Rows are points. The points of each table are mixes of a few directions, plus a little noise. Count the directions of each table, and those that both share. Where both have some left over, give the other angles between the two spaces (their principal angles), to ten degrees, smallest first.

First:
0.19  0.01  -0.29
-0.38  -0.02  0.57
0.14  0.01  -0.21
-0.35  -0.01  0.52
0.40  0.02  -0.60
Second:
0.05  0.13  0.06
0.03  0.16  0.12
0.13  0.42  0.24
0.16  -0.13  -0.39
-0.21  0.32  0.67
0.00  -0.09  -0.09
-0.15  -0.82  -0.62
Directions: first 1, second 2, shared 1

First, 7 rows:
-0.33  0.84  -0.16  -0.03
0.18  -0.41  0.22  -0.31
0.44  -0.43  0.07  -0.40
-0.30  -0.22  0.17  0.39
0.25  -0.31  -0.12  0.19
0.03  -0.11  0.09  -0.12
-0.27  0.64  -0.27  0.29
Second (5 x 4):
-0.60  0.32  0.18  0.25
-0.66  0.35  0.20  0.28
0.28  -0.15  -0.08  -0.13
0.51  -0.26  -0.16  -0.20
0.46  -0.27  -0.13  -0.20
Directions: first 3, second 1, shared 1

First (8 x 6):
-0.16  0.15  0.13  0.04  -0.04  -0.20
0.04  -0.05  -0.04  -0.01  0.01  0.05
-0.43  0.46  0.37  0.13  -0.08  -0.61
0.48  -0.49  -0.41  -0.15  0.10  0.65
0.45  -0.46  -0.40  -0.12  0.08  0.59
-0.12  0.12  0.10  0.03  -0.01  -0.17
0.30  -0.29  -0.25  -0.08  0.07  0.39
-0.58  0.56  0.49  0.17  -0.10  -0.75
Second, 8 rows:
-0.27  0.98  -0.28  -0.66  -0.46  -0.27
0.31  -0.17  0.19  0.06  0.14  0.26
-0.03  0.51  -0.13  -0.55  0.36  -0.41
0.10  -0.41  0.13  0.34  0.00  0.22
0.04  -0.43  0.06  0.23  0.41  -0.10
0.18  -0.14  0.10  -0.01  0.33  0.01
-0.08  -0.49  0.05  0.46  -0.07  0.12
-0.25  0.15  -0.11  0.13  -0.71  0.17
Directions: first 1, second 3, shared 0; angles 50

First, 7 rows:
0.69  -0.04  -0.02  -0.82  -0.10  0.02  0.05  -0.01
-0.83  0.46  -0.29  0.23  0.15  0.08  0.06  -0.16
0.68  -0.12  -0.04  -0.69  -0.11  0.20  0.24  -0.14
-0.15  0.16  0.01  -0.09  -0.02  -0.21  -0.13  0.19
-0.77  0.19  -0.01  0.47  -0.12  -0.07  0.21  0.28
0.38  -0.21  0.15  0.07  0.13  -0.14  -0.39  -0.05
-0.02  -0.43  0.21  0.81  0.09  0.13  -0.04  -0.12
Second (8 x 8):
-0.94  0.11  -0.37  0.54  0.54  0.49  -0.04  -0.30
0.38  0.03  -0.02  -0.33  -0.10  0.00  0.09  -0.15
0.21  0.28  0.16  -0.11  -0.24  -0.57  -0.27  0.13
-0.60  -0.28  -0.19  0.50  0.58  0.49  -0.20  -0.05
-0.48  0.16  -0.02  0.32  -0.04  -0.08  0.04  0.10
0.59  -0.10  0.25  -0.41  -0.53  -0.16  0.44  0.22
0.44  -0.08  -0.05  -0.40  0.00  0.17  0.08  -0.25
0.41  -0.12  0.26  -0.14  -0.20  -0.32  -0.15  0.32
Directions: first 4, second 4, shared 3; angles 50

First:
0.09  -0.26  -0.37  0.07  -0.66  0.07  0.15  0.52  -0.18
0.03  0.18  0.18  0.01  0.46  -0.13  -0.43  -0.29  -0.10
0.05  0.09  0.05  0.00  0.21  -0.07  -0.27  -0.15  -0.11
0.21  -0.02  -0.28  -0.42  -0.58  0.33  0.41  -0.12  0.52
0.02  0.42  0.38  -0.30  0.75  0.02  -0.24  -0.87  0.42
-0.20  -0.09  0.15  0.30  0.16  -0.15  0.06  0.23  -0.23
0.27  -0.34  -0.63  -0.06  -0.97  0.17  0.10  0.60  -0.17
-0.15  -0.01  0.15  0.33  0.33  -0.23  -0.31  0.17  -0.44
-0.30  0.05  0.36  0.12  0.30  -0.02  0.48  -0.10  0.26
Second:
-0.19  -0.04  0.16  0.21  0.13  -0.11  0.13  0.13  -0.12
0.63  0.15  -0.49  -0.41  -0.19  0.05  -1.11  -0.25  -0.29
0.21  -0.16  -0.41  -0.18  -0.65  0.16  0.08  0.24  0.06
-0.33  0.00  0.34  0.15  0.23  -0.01  0.61  -0.05  0.29
-0.12  -0.06  0.12  0.39  0.31  -0.28  -0.40  0.27  -0.57
0.21  0.21  -0.05  -0.44  -0.01  0.22  -0.02  -0.50  0.45
-0.42  -0.08  0.35  0.27  0.18  -0.05  0.70  0.13  0.20
Directions: first 3, second 3, shared 3
